Each row is a point. To make a cloud, some directions were put in groups of two or more. Within a group, all points are equally far from the middle, so they leave a hole (a ring in 2 directions, a hollow ball in 3). The other directions are filled evenly. Then the cloud was stretched, turned, moved and blurred a little. How many holes are there, and how many directions does each take, smallest first?

Cloud (21 x 3):
[[ 0.24 -0.28 -0.23]
 [-0.02 -0.78 -0.51]
 [ 0.33 -0.39  0.07]
 [-0.07 -0.56  0.19]
 [ 0.25 -0.62 -0.55]
 [ 0.20  0.42 -0.45]
 [ 0.28 -0.30 -0.41]
 [ 0.59 -0.12 -0.07]
 [ 0.73  0.01  0.04]
 [ 0.66 -0.03 -0.49]
 [ 0.42 -0.42 -0.23]
 [-0.30  0.09 -0.48]
 [ 0.58  0.19 -0.49]
 [ 0.27  0.55  0.47]
 [-0.36 -0.57  0.49]
 [ 0.83 -0.23  0.03]
 [-0.32  0.42 -0.04]
 [ 0.57  0.16  0.48]
 [ 0.68 -0.01 -0.72]
 [ 0.49  0.05  0.41]
 [-0.49 -0.36 -0.04]]
Holes: 0

Cloud (31 x 4):
[[-0.43  0.53  0.31 -0.48]
 [ 0.44 -0.07  0.66 -0.47]
 [-0.70  0.04  0.34  0.05]
 [-0.17  0.56  0.34 -0.61]
 [-0.15  0.12  0.68 -0.87]
 [-0.57  0.30  0.05 -0.59]
 [-0.31  0.16 -0.02  0.47]
 [ 0.33  0.33  0.70 -0.45]
 [-0.43 -0.28  0.42  0.35]
 [-0.12 -0.79  0.23 -0.06]
 [ 0.12  0.14  0.98 -0.20]
 [ 0.18 -0.30 -0.59 -0.53]
 [ 0.15  0.55 -0.14 -0.27]
 [-0.03 -0.83 -0.09 -0.24]
 [ 0.30  0.58  0.43 -0.26]
 [ 0.43 -0.13 -0.34 -0.10]
 [-0.59  0.12  0.22  0.26]
 [-0.03 -0.65  0.31 -0.76]
 [-0.34  0.23 -0.50 -0.16]
 [-0.16  0.60  0.05  0.11]
 [-0.27 -0.09 -0.66 -0.51]
 [ 0.49 -0.32 -0.23 -0.36]
 [-0.36  0.41  0.66  0.17]
 [ 0.16 -0.10  0.08 -1.01]
 [-0.22  0.27 -0.07 -0.90]
 [ 0.28  0.59  0.19 -0.02]
 [ 0.49  0.23 -0.09 -0.17]
 [ 0.31 -0.12 -0.51 -0.10]
 [-0.40 -0.01  0.87 -0.03]
 [ 0.36 -0.27  0.15  0.32]
 [ 0.06 -0.60 -0.55 -0.31]]
Holes: 1 (4)

Cloud, 49 rows:
[[ 0.73 -0.21  0.16  0.36 -0.51  0.34]
 [ 0.09  0.53 -0.49 -0.16  0.19 -0.48]
 [ 0.36  0.49 -0.19 -0.95 -0.14 -0.02]
 [-0.47  0.47  0.11  0.19 -0.54  0.17]
 [-0.38 -0.31 -0.43  0.64 -0.17  0.10]
 [ 0.13  0.09  0.25 -1.10 -0.14 -0.22]
 [-0.02 -0.16 -0.14 -1.00 -0.54 -0.20]
 [ 0.02  0.41 -0.62  0.29  0.08  0.62]
 [ 0.15  0.33 -0.55 -0.22  0.44 -0.24]
 [ 0.05 -0.45 -0.34 -0.36 -0.24  0.80]
 [ 0.27  0.83 -0.36 -0.27 -0.48  0.16]
 [ 0.16  0.26  0.44 -0.17 -0.60 -0.40]
 [ 0.23  0.24  0.19  0.63  0.63 -0.05]
 [-0.47  0.75 -0.39  0.22  0.19  0.09]
 [-0.45 -0.07 -0.19  0.21 -0.27 -0.70]
 [-0.29 -0.33  0.08  0.71 -0.17  0.30]
 [-0.58  0.67  0.00  0.28 -0.23  0.14]
 [-0.81 -0.14 -0.47  0.04 -0.19  0.04]
 [ 0.76 -0.17 -0.02 -0.55  0.00  0.69]
 [ 0.59  0.57 -0.25  0.11 -0.14 -0.45]
 [-0.78 -0.21 -0.45 -0.15 -0.05 -0.19]
 [ 0.60  0.09  0.42 -0.17  0.65 -0.28]
 [-0.63  0.18 -0.22  0.16 -0.12 -0.61]
 [ 0.17  0.17  0.42 -0.24  0.85 -0.22]
 [ 0.36 -0.73  0.17 -0.04  0.59 -0.02]
 [-0.62  0.40 -0.38 -0.34  0.30 -0.26]
 [-0.17 -0.33 -0.29  0.22 -0.41 -0.66]
 [-0.59  0.07  0.59  0.08  0.40 -0.11]
 [ 0.12 -0.60  0.26 -0.22 -0.06  0.77]
 [-0.24  0.41  0.60 -0.30  0.28  0.47]
 [-0.56 -0.21 -0.18  0.61 -0.28  0.08]
 [-0.07 -0.52 -0.56 -0.18 -0.29 -0.45]
 [ 0.75 -0.01 -0.62 -0.04 -0.35 -0.15]
 [-0.66 -0.30 -0.10 -0.52 -0.08  0.48]
 [-0.12  0.03  0.40  0.09 -0.68  0.15]
 [-0.02 -0.02 -0.50  0.70 -0.12  0.51]
 [ 0.62  0.23 -0.25 -0.64 -0.02  0.63]
 [ 0.10 -0.52  0.27  0.29  0.50  0.62]
 [ 0.09  0.11  0.18 -1.02  0.14 -0.42]
 [ 0.48  0.24  0.29  0.34  0.54 -0.36]
 [-0.22 -0.56 -0.03 -0.44 -0.13  0.72]
 [ 0.11 -0.29  0.17  0.73  0.13  0.54]
 [ 0.31 -0.31 -0.20  0.12 -0.80 -0.43]
 [ 0.05  0.08 -0.67  0.27 -0.07  0.70]
 [-0.72  0.50 -0.40 -0.19  0.21 -0.07]
 [-0.87  0.19 -0.40 -0.10 -0.04 -0.14]
 [ 0.41  0.50 -0.20 -0.80 -0.07  0.45]
 [-0.06  0.75 -0.39 -0.47 -0.21  0.49]
 [ 0.17 -0.03  0.56 -0.85 -0.02 -0.40]]
Holes: 3 (2, 2, 2)
